Each row of a before or after table is a point. One or more steps were done to the points. Then noise was added and the rows were shuffled. The steps act on columns, c1 being the first. Write out the steps. A step turns or swaps two columns, mirrors them in a line or flattens them onto one, adds a multiple of one to another, or multiplies or shifts one. Angles are multiples of 10 degrees, from the lower column toward the higher: turns from -170 to 170, lines from 10 to 170 but not 90. Use the fewest steps. Two steps may share a column if one is a turn and the other turns, adds or multiplies; they go together, in the order done. Otherwise the lowest column goes first.
In the rows, zero is written as 128.

Before (12 x 3):
[[ 64  93 105]
 [135 150 103]
 [159 170 140]
 [114 124  99]
 [183 114 176]
 [114 175 128]
 [163 206 174]
 [114 147 127]
 [ 81  99 114]
 [ 94 130 166]
 [128 125 117]
 [149  87 159]]
After, 12 rows:
[[187 207 136]
 [145 126  82]
 [ 95  98  91]
 [164  86 130]
 [119 126 135]
 [109 150 149]
 [153 170 151]
 [198 114 149]
 [120 148 117]
 [ 76  96  87]
 [120 174 113]
 [ 99 121 133]]
Steps: mirror c1 and c3 in the line at 30 degrees

Before (14 x 8):
[[140 151 117 129  90 101 164 143]
 [139 170 154 158 159 142  74 145]
 [105  83 128  49 125  78  63 209]
 [137  71 100 143 116 103 137 148]
 [168 104 116 124 118 111  87 192]
 [131 109  93 150  70 166  87 154]
 [140 128 160 135 108 165  84 145]
 [111  97 100 126 136 164 115 139]
 [129 162 135 116 127 135  87  96]
 [146 116 114 153 109 151  88 172]
 [182 117 156 121 107 111 122 133]
 [150 199 176 132 121 120 205 129]
 [196 220 105  79  62 146  94 115]
 [176 194 133  75 133 157 138 102]]
After, 14 rows:
[[163 120 116 120 197 109 110 114]
 [178 165 132  74  76 160 135  92]
 [139 164 116 130 148  99 142 126]
 [109  98 100 125 147 163 122 138]
 [140 143 164 139 150 166 117 135]
 [148 184 176 130 101 120 157  85]
 [177 138 155 116 144 110 125 146]
 [139 132 149 160 120 144 104  75]
 [140 102 103 147 169 103 131 161]
 [102  99 131  51 218  79 102 121]
 [149 137 113 157 178 153 111 126]
 [194 238 109  80 105 147 109 112]
 [130 151 137 119  87 137 113 125]
 [132 164  88 152 175 168 114 169]]
Steps: turn c2 and c5 by 50 degrees; turn c5 and c8 by -120 degrees; multiply c7 by 0.4

Before (13 x 12):
[[134 121 169 152  81 161 134  85 155  99  74 146]
 [189 102 145 100 161 116 108 146 167 117 169 126]
 [137 146 105 109 168 178  87  95  80 130 165 141]
 [102 142 128  76 122 110 151 145 106 179 124 170]
 [183 102 110 125 153 112 134 150  74 149 109 145]
 [129 129 149 134 135 124 127 121 125 125 148  96]
 [131 142 135 146 112 172 167 144 167 132 154 166]
 [156 186 125 149 100 118  99 138 164 129 138 139]
 [177 147 190 145 115 180 114 158  84 167 132 148]
 [190 145  92  86 162 133 183 157 150 105  95 120]
 [176 101 173  81 137  85 130  70 165 197 136  97]
 [103 138 142 129 182 171 155  91 161 111 115 190]
 [108 158 147 101  86  84 177 101  68 147 129 156]]
After:
[[150 127 110 146 147 114 146 119  74 149 185 131]
 [128 106 149  95 136 123 130  91 125 125 126 122]
 [148  94 190 148 124 179 110 127  85 168 207 112]
 [118 114 129 170 111 111 145 113 106 178 174 179]
 [128 119 134 165  94 173 155 114 168 131  76 110]
 [138 116 125 139 120 117  89 107 164 129 127 108]
 [147 147 173  97 135  86 135  40 165 197  47 175]
 [118 154 141 190 161 172 179  61 160 110  95 126]
 [132  63 106 142 183 178 113  66  81 130 199 146]
 [153 164  93 119 130 133 192 125 150 105 125 170]
 [120  86 147 156  66  84 150  72  68 146 240 156]
 [151 121 144 127 167 117 127 116 167 117  34 156]
 [130 194 170 146  84 161 110  57 154  98 102 104]]
Steps: multiply c1 by 0.4; add -1.5 times c9 to c2; turn c2 and c11 by 110 degrees; turn c4 and c12 by -90 degrees; turn c5 and c7 by 30 degrees; shift c8 by -30

Before:
[[124 119 138  73 158  93 138 149  98 161 153 167 122 152  98 147  70 143
  124 140]
 [124 219 154 135 154 144 110 106  91 127 154  89 129 139 136 104 128 101
  121 105]
 [172 133 148 154 170 153 158 161 109 113 159 137 131 145 139 125   8 161
  109 115]
 [140 102  53  92 167 124 118 152 138  89  74  83 139 126  86 140 144 148
  131 144]
 [150 109 146 122 127 148 113 133  98 101 158  98 128 170 110 119 125 152
  135 131]
 [127  92 138 107 172 151 148 162 104 157  97 142 147  92  90 107 133  76
  130  78]
 [131 124 156 120  41 120 114 158 154 147 102  97 144 137 147 125 127 144
  143  98]
 [120 106 151 103 170 126 109 138 137 142 142  98 126  67 165 123 145 138
  125 113]]
After, 8 rows:
[[143 102   5  94 168 113 117  84 136  87  85  79 141 129  85 145 146 149
  128 140]
 [142  92 149 107 171 158 152 114 103 155  85 140 124  94  92 108 140  73
  130  84]
 [134 111 157 118 121 114 113 160  89 101 135  97 148 169 109 119 130 154
  132 113]
 [126 221 170 137 153 138 109 147  90 127 155  90 124 140 138 104 132  96
  122 101]
 [143 131 176 122  40 157 115 117 161 147  86  96 131 133 148 127 127 140
  143 120]
 [125 102 160 104 170 141 103 142 138 144 126 102 120  66 166 127 147 142
  126 118]
 [135 136 166 147 171 124 156 172 108 109 106 135 170 143 140 124  12 158
  111  99]
 [121 116 149  72 155 132 139 160  98 160 114 165 126 156  92 145  74 144
  126 167]]
Steps: mirror c1 and c13 in the line at 40 degrees; multiply c3 by 1.6; mirror c6 and c20 in the line at 120 degrees; turn c8 and c11 by -70 degrees
